Each row is a point. Before rounding, the points of a table are all equally far from one centre. They may lie mostly on one side of it. Where is the centre, to within rounding?

Points (8 x 3):
[[-2.24  0.15  1.69]
 [-0.53 -0.92  3.13]
 [-0.84 -2.91  1.20]
 [ 1.73 -2.26  1.60]
 [-1.32 -2.70  0.11]
 [-1.86 -2.02 -0.38]
 [-2.12 -1.04 -0.77]
 [-2.12 -0.76  2.05]]
Centre: [ 0.04 -0.52  0.61]

Points:
[[-1.37  3.24  1.40  0.94  2.41  1.80  1.20 -1.02]
 [-1.67  3.24  3.12 -1.84  0.00  1.70 -0.18 -1.08]
 [-2.58  1.48 -1.11 -1.32  2.85  1.54  0.82 -0.11]
 [ 0.78 -0.57  2.46 -0.39 -2.07 -0.04  0.03 -0.95]
 [-1.16  0.24 -0.36 -1.63 -0.05 -0.30 -1.25 -2.65]
 [-0.69  1.67  1.36  1.49  1.29  2.26  0.81 -1.87]
 [-2.20  0.68  2.52 -0.76  0.21  2.16  1.74 -1.67]
 [-3.73  2.96  2.87 -0.30  2.16  0.15  0.58 -0.82]
 [-2.00  3.22  1.40 -0.93  1.09  3.02  1.19 -0.20]
 [-0.41  2.15  2.06  0.21 -2.44  2.25  1.22 -0.09]
 [-1.32  3.91  2.21 -0.71  1.95  0.85 -0.21 -1.65]
 [-0.80  0.21  3.32 -0.18  0.19  1.00  0.36 -2.38]
 [-1.05  1.15  1.09  0.08  0.55  0.97  2.07 -2.77]
 [-0.45  1.07  3.45 -1.92  0.50 -0.74 -0.72 -2.04]
 [-0.58  2.76  0.04 -0.21  1.62  2.02 -1.06 -1.81]]
Centre: [-1.32  1.30  1.00 -0.20  0.27 -0.28  0.04  0.81]

Points, 18 rows:
[[-1.94 -1.50 -1.08  0.66 -0.52  0.05 -1.28 -3.16 -1.83 -1.18 -2.62]
 [-0.89 -0.18  0.77  1.29  1.35  0.05 -2.35 -0.50 -2.27 -1.35 -1.22]
 [-2.20  0.01 -1.65  1.35  0.97 -1.02  0.33 -2.24 -2.47 -3.18 -0.44]
 [-0.79 -1.56 -1.52  1.47  0.89  0.31 -1.80 -3.16 -2.66 -0.08 -1.72]
 [-0.86 -0.66 -1.87  2.20 -0.89 -1.41 -1.30 -2.13 -0.45 -2.10 -1.24]
 [-2.46 -0.75 -1.14  2.11 -0.22 -0.69 -2.40 -1.83 -2.73 -0.20 -2.12]
 [-1.48 -1.36 -3.15  1.10  0.36 -1.28 -1.09 -1.25 -0.82 -1.67 -3.26]
 [-4.16  0.02 -0.97  0.59 -0.12 -0.58 -1.93 -1.04 -2.46 -0.11 -2.01]
 [-2.73 -1.07 -1.76  2.22  1.35  0.17 -2.10 -0.45 -1.93 -1.72 -2.19]
 [-1.95 -1.65 -1.86  2.51  1.02  0.03 -0.70 -1.65 -0.73 -3.02 -1.21]
 [-2.21 -2.40 -1.83  1.63  0.39 -0.88 -1.81 -1.60 -0.84 -1.93 -2.40]
 [-1.79  0.82 -0.60  1.19 -1.23 -1.06 -1.01 -2.64 -1.17 -1.22 -2.31]
 [-1.35 -2.95 -2.08  1.80  1.58 -1.84 -0.52 -1.59 -1.28 -2.34 -1.33]
 [-0.71 -1.08 -1.38  0.70 -0.27 -0.54 -0.29 -1.98 -3.68 -1.91 -2.37]
 [-2.04 -1.20 -0.71  0.02  1.19 -1.35  0.22 -0.16 -1.38 -1.84 -4.12]
 [-2.05 -2.62 -0.64  0.88  1.25 -1.36 -1.93 -0.29 -2.64 -1.81 -0.26]
 [-1.00 -1.84 -1.48  3.07  1.76 -0.75 -1.92 -0.67 -2.05 -0.81  0.53]
 [-0.52 -0.22 -1.99  2.29  0.73 -1.88 -0.56 -3.31 -2.05 -1.14 -1.59]]
Centre: [-1.61 -0.79 -1.12  0.86  0.71 -0.55  0.48 -0.68 -1.14  0.11 -0.85]

Points:
[[ 0.67  2.74  1.36  1.44 -2.82 -0.38  0.40 -0.83 -1.03  0.59 -2.29  0.02
   2.18 -2.31  2.46 -1.01 -0.17 -1.55]
 [ 1.21  2.11 -0.18 -1.30 -3.17 -2.50  0.48 -1.66 -1.18 -0.65 -1.23 -2.13
   1.75 -1.63  0.68 -1.39 -0.97 -1.24]
 [-0.51  3.85 -0.05 -0.95 -3.18 -0.61  0.98 -0.46 -0.63 -1.34 -3.92 -2.54
   1.26 -1.80  0.37 -1.25 -0.34 -1.14]
 [-0.28  2.83 -0.19  0.61 -3.06 -1.15  0.11 -0.15 -1.95 -0.46 -2.78 -1.08
   1.59 -1.73  0.40  0.21  1.48 -3.35]
 [-0.58  1.62  0.33  0.04 -2.53 -1.38 -0.33 -1.92 -0.98  0.10 -4.14 -0.78
   1.00 -0.81  1.43 -1.18 -0.28 -2.17]
 [-0.85  0.44 -0.87 -1.30 -3.18 -1.02 -0.21 -2.50 -0.62 -1.07 -3.82  0.10
   1.90 -2.72  0.12 -0.07 -0.30  0.03]
 [ 0.56  3.02  0.02  0.07 -4.67  0.87 -0.28 -0.65 -0.92  1.42 -3.64  0.19
   1.83 -1.03  0.55 -0.18  2.38 -0.52]
 [-0.66  1.57 -1.53 -1.71 -2.82 -1.05  0.33 -0.38 -0.58  1.26 -0.77 -2.64
   0.43 -0.44  0.71 -2.23  0.51 -2.53]
 [ 0.35  2.68 -0.69 -0.46 -4.22 -1.51  0.09  0.21 -1.63  0.31 -2.45 -1.58
   2.28 -2.43  1.00  1.03  0.47 -1.14]
 [-0.47  1.54  0.35 -2.33 -2.15  1.21  0.03 -0.34 -1.16  1.30 -3.47  0.00
  -0.09 -1.52  1.05 -1.60  0.09 -2.20]
 [-0.41  0.12 -1.27  0.49 -3.21  0.52  0.33 -1.66 -2.04 -0.70 -4.08 -0.17
   0.59 -0.44  0.54 -0.98  0.94 -1.24]
 [-0.19  2.17 -1.13  1.17 -3.69 -1.26  0.13 -2.21 -0.98  0.99 -3.23 -0.84
   0.53  0.15  1.15 -0.58  1.64 -1.02]
 [ 1.46  0.47 -1.11  1.22 -3.45 -1.56 -1.52 -0.13 -1.62  0.87 -2.36 -0.43
   0.92  0.36  1.35 -0.08  0.51 -0.29]
 [-0.17  1.99 -0.11 -1.04 -2.23 -1.13  0.62  0.42 -0.99 -0.05 -2.85 -0.98
   1.47 -0.53  2.05  0.07  0.00 -2.84]
 [-0.20 -0.08  0.60  1.86 -5.39 -0.37  0.56 -2.26 -0.12 -0.03 -2.74 -1.36
   0.93 -1.47  0.12  0.61  0.37 -2.83]
 [-0.60  2.46 -0.26 -0.50 -3.93 -0.58 -1.04 -1.83 -2.83  0.21 -1.56 -0.85
   2.53 -1.27  1.22 -1.14  0.95 -1.05]
 [-1.84  1.62 -0.07 -0.37 -4.69 -1.98 -0.70 -1.44 -0.80  0.87 -3.49 -2.36
  -0.06 -0.59  1.22 -0.26  0.32 -0.47]
 [ 0.29  2.01  1.53 -0.75 -4.63 -0.08 -3.27  0.91 -1.48 -3.43 -1.00 -1.35
   1.42 -0.39  0.69 -0.10  0.32 -2.07]
 [-2.03  2.74 -0.35  0.34 -3.02 -1.52  1.12 -1.00 -0.64  0.20 -4.07 -2.43
  -0.37 -1.82  0.36 -0.41  0.50 -0.93]
 [-1.25  1.65  0.20 -1.65 -4.43 -0.29 -0.28  1.87 -2.26 -0.36 -2.73  0.11
   0.21 -0.69  1.32 -0.63  0.24 -1.37]
 [-0.52  2.52  0.46 -1.52 -3.65 -0.90 -0.44 -0.71 -0.85 -1.42 -3.69 -1.93
   2.04 -2.43  1.23 -1.84 -0.58 -1.54]
 [-0.43  1.32  2.14  0.48 -4.11 -1.43 -1.63 -0.81 -0.21  0.17 -4.65 -0.63
   0.39 -0.30  1.50 -1.06 -0.31 -0.20]
 [ 0.64  2.05 -0.84 -1.32 -4.52 -0.68  1.23 -0.30 -1.69  0.56 -1.93 -0.72
   1.54 -2.17  1.31 -1.21  1.96 -1.70]]
Centre: [-0.13  1.35  0.68  0.02 -2.92  0.47 -0.85 -0.38  0.87 -0.94 -0.74 -1.00
 -0.12 -1.59 -0.12 -0.36  0.93 -0.27]

Points:
[[-0.93  0.44  0.24 -0.47  1.67  0.91  2.17 -2.34 -1.87 -0.31  3.64 -1.31
   2.60 -3.30 -0.46 -1.36 -1.11 -0.03 -1.57  0.62 -0.08 -2.82  2.47 -1.27]
 [ 1.55 -1.25  0.44 -1.77  1.46  0.62  2.67 -2.95 -3.15 -0.38  2.67 -1.71
   1.61 -2.72 -0.92 -0.83 -2.53  1.35 -0.48  2.54  0.75 -0.78  0.47 -0.19]
 [-0.69 -0.94 -1.60  0.54  2.29  0.09  2.09 -1.13 -0.70  0.06  3.45 -0.81
   0.05 -2.41 -1.03 -2.00 -2.30  0.04  0.60  0.99  1.28 -1.29  0.76  2.17]
 [-0.27  0.37 -1.00 -0.13 -0.09  1.14  3.12 -2.96 -0.86 -0.70  1.30 -3.06
   0.63 -1.84 -0.40  0.10 -2.49  0.05 -0.36  2.61  1.81 -3.16  0.18  0.43]
 [-2.24 -0.19 -1.42 -0.40  1.14  2.77  2.79 -1.72 -2.54 -1.53  2.72 -1.79
   1.96 -2.76 -1.74 -0.70 -2.83  0.97  0.15  3.03  0.28 -2.01  0.53  1.59]
 [-0.17  0.24 -1.18  1.64  0.58  0.34  2.91 -2.56 -2.53  0.26  3.50 -1.73
   0.94 -3.63 -1.71 -1.82 -1.58  1.13 -0.47  2.68  0.99 -2.72  0.82  0.94]
 [-0.39  0.44 -0.14 -0.13 -0.41  1.42  2.66 -2.50 -2.81 -1.97  2.30  0.00
   0.26 -2.84  0.07  0.63 -1.82  1.60  0.05  1.57  2.44 -2.24 -0.14  0.60]
 [-1.97  0.61 -0.08 -1.34  1.78  0.75  2.07 -2.29 -2.09 -2.44  3.56 -0.69
   1.71 -3.01 -1.19 -1.26 -1.84  1.48  0.59  2.94 -1.11 -2.31  1.21  0.75]
 [-0.88  0.83 -1.40 -0.63  1.46  0.08  2.25 -0.25 -2.94 -1.68  2.23 -1.33
   0.82 -2.57  0.42 -2.68 -2.86  1.37  0.59  0.02  1.08 -2.11  0.19  1.19]
 [-0.63  0.75  1.10 -0.22 -0.75 -0.29  1.41 -1.05 -2.86 -0.48  2.46 -0.48
   0.56 -3.78  0.10  0.02 -2.28  1.94  0.79  1.63 -1.13 -3.08  1.12 -0.02]
 [-1.57 -0.27  0.44 -0.98  1.25  1.16  0.43 -2.73 -2.58 -0.46  2.45 -2.31
   2.06 -2.71 -0.03 -1.17 -2.39  1.91  1.96  1.36  0.04 -1.91  0.98  2.27]
 [-0.36 -0.33 -0.07 -0.36  0.87  0.55  3.21 -2.21 -1.21 -0.62  1.79 -2.06
   0.75 -2.88 -0.74 -1.39 -1.63  2.49  1.61  0.03  0.69 -2.35  0.20  1.34]
 [-0.28 -0.66 -1.18 -0.87  1.04  0.57  2.77 -1.52 -1.37 -2.72  3.09 -2.35
   0.46 -2.59 -0.19 -1.54 -2.52  1.98  0.40  1.71 -0.06 -1.95  0.57  0.18]
 [ 0.10 -1.11 -0.14 -1.25 -0.09  0.54  2.59 -2.63 -2.63 -0.29  2.82 -1.80
   2.00 -2.81 -1.13  1.26 -0.70  1.18 -1.26 -0.01 -0.78 -3.93  0.82  0.35]
 [-0.58  0.19 -1.41 -0.12  0.32  0.63  1.40 -1.25 -3.49  0.18  3.53 -1.11
   0.32 -2.43 -1.22 -2.25 -1.68  0.35  0.34  0.50  0.31 -2.05  2.60  2.74]
 [-0.99 -0.40  0.35  0.08 -0.94  0.74  1.91 -3.17 -1.07 -0.76  2.14 -2.29
   0.29 -3.17 -0.33 -1.17 -1.96 -0.32 -0.13  2.08  0.76 -2.79  1.46  1.39]
 [-1.33  1.42 -0.14  0.28  0.73  2.00  1.18 -2.28 -1.60  0.40  2.85 -0.44
   1.63 -2.33 -2.54 -1.37 -3.07  1.58  0.03  1.78  0.90 -3.87 -0.13  1.23]
 [-0.43  1.08 -0.90 -0.62 -0.01 -0.07  3.05 -3.91 -1.81 -0.24  2.63 -2.82
  -0.02 -3.37 -0.80 -0.91 -2.33  0.65  0.81  1.60 -0.22 -2.10  1.17  1.22]
 [-0.33  0.08 -0.79 -2.06 -0.56  0.86  0.11 -0.31 -2.37 -1.38  2.04 -2.40
   2.04 -3.56 -1.06 -0.39 -3.16  1.24 -0.31  1.15  0.30 -1.36  1.00  2.57]
 [-1.28  0.92 -0.93 -1.33  1.32  1.29  2.74 -2.50 -1.42 -1.45  4.71 -1.38
   0.79 -0.98 -1.86  0.21 -1.89  1.34 -0.09  1.78 -0.39 -3.34  0.28  0.58]
 [-1.18  0.08 -0.13 -0.66  0.79 -0.15  4.55 -1.68 -2.14 -1.53  2.85 -0.25
   0.41 -2.74 -1.33 -1.66 -1.23 -0.26  1.06  0.97  0.83 -2.57  1.12  0.20]
 [-1.09  0.37 -0.72  0.04  0.42  0.02  1.66 -0.82 -0.88 -0.52  1.00 -2.78
  -0.40 -2.35 -1.54 -1.01 -3.17  1.35  1.38  0.90  1.37 -2.94 -0.53  0.95]
 [-0.05  0.88  0.24  1.18  1.02  0.32  2.92 -2.14 -3.39 -0.39  2.41 -1.06
   0.75 -3.39  0.28  0.09 -1.85  1.61  0.79  0.28  0.64 -3.22  1.17  1.80]
 [-1.46  0.80 -1.32 -0.97  0.50 -0.15  3.01 -2.61 -1.56 -0.24  3.08 -1.54
  -0.02 -2.68 -2.16 -1.28 -2.76  0.89 -1.67 -0.05  0.16 -2.29 -0.25  1.59]
 [-1.08  0.40 -0.37 -1.32  0.43  0.91  2.57 -1.06 -3.17 -2.34  1.69 -1.89
   0.08 -2.89 -1.16 -1.43 -2.20  1.54  1.35  0.83 -0.73 -1.22  1.00  2.46]
 [-1.71  2.11 -0.88 -0.60  0.64  0.65  3.26 -1.62 -1.89 -0.19  3.14 -1.87
   0.64 -2.56 -2.22 -0.96 -1.69  2.02 -0.69  1.60  0.79 -2.91 -0.65  0.52]
 [-1.89 -0.46 -0.39  0.52  0.97 -0.61  1.79 -1.39 -0.05  0.06  3.38 -0.46
  -0.17 -2.46 -0.05 -0.01 -1.90 -0.12 -1.42  1.29  0.25 -3.14  0.72 -0.50]
 [-0.13  1.90 -0.56  0.41 -1.76 -0.78  2.08 -0.52 -1.13  0.81  1.97 -2.25
  -0.50 -0.99  0.64 -1.51 -2.11 -1.42  0.37  0.84 -0.05 -1.88  0.61 -0.25]
 [-0.18  0.18 -1.09 -0.01  2.45  1.14  2.39 -2.83 -2.22  0.28  2.21 -1.60
   0.75 -2.96 -1.17 -1.18 -1.84 -0.55 -0.62  2.91 -0.26 -3.52  2.08 -0.53]
 [-0.95 -0.35  0.41 -0.71 -1.15 -0.11  2.75 -1.05 -2.23 -1.40  2.80 -0.96
  -0.80 -1.79 -0.87  0.26 -2.21  0.39  1.11  1.32  0.17 -3.35 -0.17  1.32]]
Centre: [-0.32  0.59 -1.08  0.69  0.46 -0.04  0.95 -1.86 -2.39 -0.81  1.51 -0.82
  2.40 -1.00 -1.51 -0.02 -1.43 -0.18  0.16  0.98 -0.49 -0.69  0.07  0.05]
